Each point is reached from the start by the listed moves, each made once or not at all, plus a little noise. Is the number of moves made odd or even? Then give how often each move was made.
(in the rows, 128 means zero)

Moves:
(1): [197 148 120 107  96]
(2): [121 174 137 150 129]
Start: [119 123 130 129 152]
Points:
[187 143 121 107 120] -> odd (1, 0)
[118 124 132 129 152] -> even (0, 0)
[182 189 130 131 120] -> even (1, 1)

Moves:
(1): [184 130 135 127 129 108 129 122 120 119 117 127]
(2): [133 203 118 121 115 111 132 117 119 118 131 154]
(3): [127 134 174 140 127 136 120 131 124 125 142 140]
(4): [140 122 120 212 126 111 133 120 141 131 140 144]
(5): [145 145 130 138 197 121 125 153 145 125 138 129]
(6): [160 121 125 118 122 200 118 125 148 123 113 158]
(7): [117 114 139 102 142 110 194 124 120 137 126 147]
(8): [140 128 122 123 109 128 129 204 123 157 121 141]
(9): [134 131 142 112 123 111 130 129 184 109 137 127]
Start: [134 105 112 130 148 156 139  81 134 130 117 117]
Points:
[213 192 164 115 113 112 140 145 163 118 125 167] -> odd (1, 1, 1, 0, 0, 0, 0, 1, 1)
[169  78 113 177 151 193 201  67 163 138 112 181] -> odd (0, 0, 0, 1, 0, 1, 1, 0, 0)
[195 112 132 117 143 118 144  75 183 103 115 116] -> even (1, 0, 0, 0, 0, 0, 0, 0, 1)

Moves:
(1): [157 130 123 123 130 122 128 126 125 125 131 117 129 125 119 121 126 128
 139 129 129 127 127]
(2): [133 157 132 117 129 132 137 127 130 119 129 130 121 134 118 140 119 132
 137 131 130 133 144]
(3): [126 122 157 127 128 125 118 138 135 123 125 132 126 135 137 134 121 128
 116 130 127 127 133]
(4): [131 139 127 159 128 123 130 126 125 130 122 122 126 137 132 133 120 123
 130 122 133 134 122]
(5): [118 133 130 138 146 116 126 122 145 128 116 127 127 127 122 120 122 135
 133 137 138 135 128]
(6): [134 118 134 139 141 159 110 122 131 132 122 134 133 132 118 133 123 126
 138 125 124 119 135]
(7): [142 122 130 129 138 139 163 137 126 134 132 129 127 133 131 122 133 124
 118 125 120 125 124]
(8): [126 124 125 135 127 127 126 158 140 126 135 136 125 129 139 133 125 145
 129 131 127 122 129]
(9): [130 131 126 128 119 125 134 125 152 125 126 125 133 125 125 134 127 119
 127 132 133 121 125]
(10): [133 134 134 122 119 115 130 134 124 162 130 131 144 141 112 122 126 128
 135 125 121 115 143]
(11): [129 128 139 133 137 129 124 119 127 128 156 131 127 131 121 127 128 127
 124 126 128 129 119]
(12): [130 128 128 129 129 128 124 122 136 125 126 155 127 131 119 116 131 129
 113 125 132 121 127]
(13): [133 130 129 129 136 130 126 124 126 115 135 121 166 122 131 124 133 134
 119 131 129 126 130]
(14): [128 129 123 120 129 123 124 125 138 123 131 127 124 154 128 125 133 123
 131 126 130 126 132]
(15): [138 140 130 116 133 136 120 124 132 150 130 136 136 124 157 131 126 136
 127 129 140 129 119]
(16): [135 118 120 125 147 121 129 126 120 127 128 137 122 133 123 162 132 134
 124 141 117 121 127]
(17): [128 136 146 125 131 114 129 133 129 130 124 134 128 127 117 140 157 118
 145 119 139 129 134]
(18): [128 128 142 130 122 128 135 123 132 129 128 126 131 133 130 130 142 152
 121 134 125 127 121]
(19): [119 114 135 128 126 129 129 118 124 121 132 143 132 131 135 132 117 133
 145 130 140 123 123]
(20): [133 133 131 127 120 127 126 133 129 130 130 129 126 131 129 121 132 116
 132 154 133 129 137]
Start: [170 144 142 131 143 134 161 127 120 131 103 145 147 119 133  93 133 128
 127 127 112 150 123]
Points:
[223 123 182 132 176 142 185 106 145 127 137 168 151 166 101 132 175 119
 163 157 121 117 118] -> odd (1, 0, 0, 0, 0, 1, 1, 0, 1, 0, 1, 0, 0, 1, 0, 1, 1, 1, 1, 1)
[249 155 171 156 180 152 178 116 112 200 133 157 169 160 127 114 141 141
 134 157 100 123 115] -> even (1, 0, 0, 1, 0, 1, 1, 0, 0, 1, 1, 0, 0, 0, 1, 1, 0, 1, 0, 1)
[215 155 154 156 177 147 171 155 162 160 105 174 148 164 153 148 161 109
 148 149 128 123 125] -> even (0, 0, 0, 1, 0, 1, 1, 1, 1, 0, 0, 0, 0, 1, 1, 1, 1, 0, 0, 1)
[199 148 178 123 191 133 115 117 157 166  97 192 198 171 129 101 131 135
 115 169 121 117 151] -> even (0, 0, 1, 0, 1, 1, 0, 0, 0, 1, 0, 1, 1, 1, 1, 1, 0, 0, 0, 1)
[225 158 195 123 195 118 123 129 138 172  96 163 205 137 119 121 150 128
 155 167 129 125 154] -> even (1, 0, 1, 0, 1, 1, 0, 0, 0, 1, 0, 0, 1, 0, 1, 1, 1, 0, 0, 1)
[239 154 179 151 158 155 176 100 148 171 146 151 218 172 137  83 136 131
 148 151 131 117 114] -> odd (1, 0, 0, 1, 0, 1, 1, 0, 1, 1, 1, 0, 1, 1, 1, 0, 0, 1, 1, 1)
[184 174 188 160 153 144 154 137 144 106 113 168 179 168 128 124 153 148
 172 150 142 138 148] -> even (0, 1, 0, 1, 0, 1, 0, 1, 0, 0, 0, 0, 1, 1, 0, 0, 1, 1, 1, 1)
[224 165 151 118 147 141 203 117 143 102 120 170 186 128 116  77 127 119
 133 160 134 130 134] -> even (1, 1, 0, 0, 0, 0, 1, 0, 1, 0, 0, 1, 1, 0, 0, 0, 0, 0, 1, 1)
[206 171 210 123 170 142 176 131 157 142 135 159 195 171  91 113 152 106
 137 117 113 120 159] -> even (0, 1, 1, 0, 0, 1, 1, 0, 1, 1, 1, 0, 1, 1, 0, 0, 1, 0, 0, 0)
[180 118 167 139 167 156 173 151 141 129 112 181 148 158 133 109 153 127
 163 115 124 127 130] -> even (0, 0, 0, 0, 0, 1, 1, 1, 0, 0, 0, 0, 0, 1, 0, 0, 1, 0, 1, 0)

Moves:
(1): [155 122 126 137 137 120 124 135 137 127 106 127 145 125 141 140 122 132
 127 130 128 133 118 130 135 120]
(2): [126 146 135 120 120 132 132 114 124 131 137 130 122 140 125 124 113 126
 125 125 136 131 135 111 127 142]
(3): [120 128 155 142 144 139 128 127 126 135 146 103 131 115 126 124 122 150
 129 123 145 126 156 116 136 113]
(4): [119 126 123 154 118 130 135 114 137 135 119 131 121 135 142 124 126 127
 128 126 126 133 131 123 133 125]
(5): [123 130 135 133 147 130 126 129 129 135 127 119 133 142 124 133 136 140
 144 136 127 129 120 140 129 134]
(6): [146 120 134 114 132 145 126 107 129 133 124 125 127 130 132 137 136 135
 139 113 142 102 121 144 115 131]
(7): [133 136 118 128 130 138 153 126 124 147 121 103 133 117 128 130 125 128
 119 129 130 126 122 123 129 124]
(8): [118 135 115 150 114 141 122 153 148 127 144 133 120 129 136 128 124 123
 114 126 127 122 125 108 122 148]
(9): [140 138 124 126 130 134 129 140 154 137 137 100 124 138 126 128 120 123
 128 114 138 134 118 142 118 112]
(10): [126 117 117 102 122 123 113 126 127 143 130 121 125 130 139 128 126 129
 133 135 138 128 133 120 120 129]
(11): [142 118 111 132 139 117 131 143 116 126 127 124 118 143 120 122 129 114
 141 137 126 115 126 128 132 126]
(12): [126 135 129 131 120 104 130 128 129 146 138 155 126 128 130 139 122 132
 104 134 115 122 133 118 121 134]
(13): [137 119 128 129 123 131 118 131 122 126 134 125 131 138 125 129 144 114
 120 133 120 133 123 138 142 128]
(14): [128 129 148 122 114 136 142 132 126 142 122 139 121 135 128 127 133 140
 126 121 140 122 101 114 149 125]
(15): [125 138 135 126 135 118 137 122 125 125 132 133 119 118 155 133 132 131
 128 139 122 123 131 127 131 123]
(16): [108 126 128 128 118 111 114 132 123 130 129 118 114 121 118 161 125 111
 131 117 126 123 121 125 131 122]
(17): [138 129 119 119 153 118 133 141 142 135 114 114 116 126 127 133 152 135
 117 121 144 132 141 119 128 122]
(18): [145 122  89 152 106 118 151 130 145 110 137 138 133 119 151 151 127 145
 127 113 128 136 129 121 136 126]
(19): [131 129 127 117 131 122 131 136 135 139 118 154 153 129 140 142 141 124
 157 136 125 128 148 136 142 111]
(20): [143 124 114 146 122 130 133 130 162 116 126 137 111 115 113 134 143 138
 125 167 127 123 142 128 124 126]
(21): [120 123 126 144 129 109 124 128 141 125 144 139 128 103 124 132 134 106
 120 137 145 139 118 146 113 147]
(22): [150 111 126 144 114 145 128 143 122 132 132 145 130 137 129 144 139 111
 140 137 110 166 125 136 105 124]
(23): [123 116 134 121 134 130 142 129 130 119 110 122 132 131 135 132 115 136
 117 128 141 124 140 127 131 119]
(24): [140 143 132 141 114 132 140 142 118 131 104 122 124 127 141 125 132 144
 121 136 139 141 142 155 126 123]
Start: [150 139 134 115 119 108 139 105 126 122 116 119 138 127 141 125 149 114
 126 128 115 103 115 130 120 116]
Points:
[197 141 176 119 137 124 183 142 145 171  98  45 120 131 167 195 155 116
  97 109 158 139 110 100 146  53] -> even (1, 1, 1, 0, 0, 0, 1, 0, 1, 0, 0, 0, 1, 1, 1, 1, 1, 0, 0, 0, 0, 1, 1, 0)
[214 130 116 124 134  90 169 153 179 177  54 110 151 108 160 171 226 137
 127 201 173 129 115 168 148  94] -> odd (1, 0, 0, 0, 1, 0, 1, 0, 0, 1, 0, 0, 1, 1, 0, 0, 1, 0, 1, 1, 1, 0, 0, 1)
[237 144  81 143 114  68 249 145 210 160  77 133 111  93 199 196 196 153
 103 163 187  76 135 163 125  71] -> even (0, 0, 0, 0, 0, 1, 1, 0, 1, 0, 1, 1, 0, 1, 1, 0, 1, 1, 1, 1, 1, 0, 1, 1)
[241 117  79 139 102  76 172 156 178 191 100 150 144 200 194 199 187 115
 150 136 125 152 104 111 144  81] -> even (1, 1, 0, 1, 1, 0, 0, 0, 1, 1, 1, 1, 1, 1, 0, 0, 1, 1, 1, 0, 0, 1, 0, 0)
[165 142 153 152  86  34 175 127 125 158  70 173 131 134 198 190 152  87
 106 164 141 105 120 140 170  96] -> odd (1, 1, 0, 1, 0, 0, 0, 0, 0, 0, 1, 1, 1, 1, 1, 1, 0, 0, 1, 0, 1, 0, 1, 1)
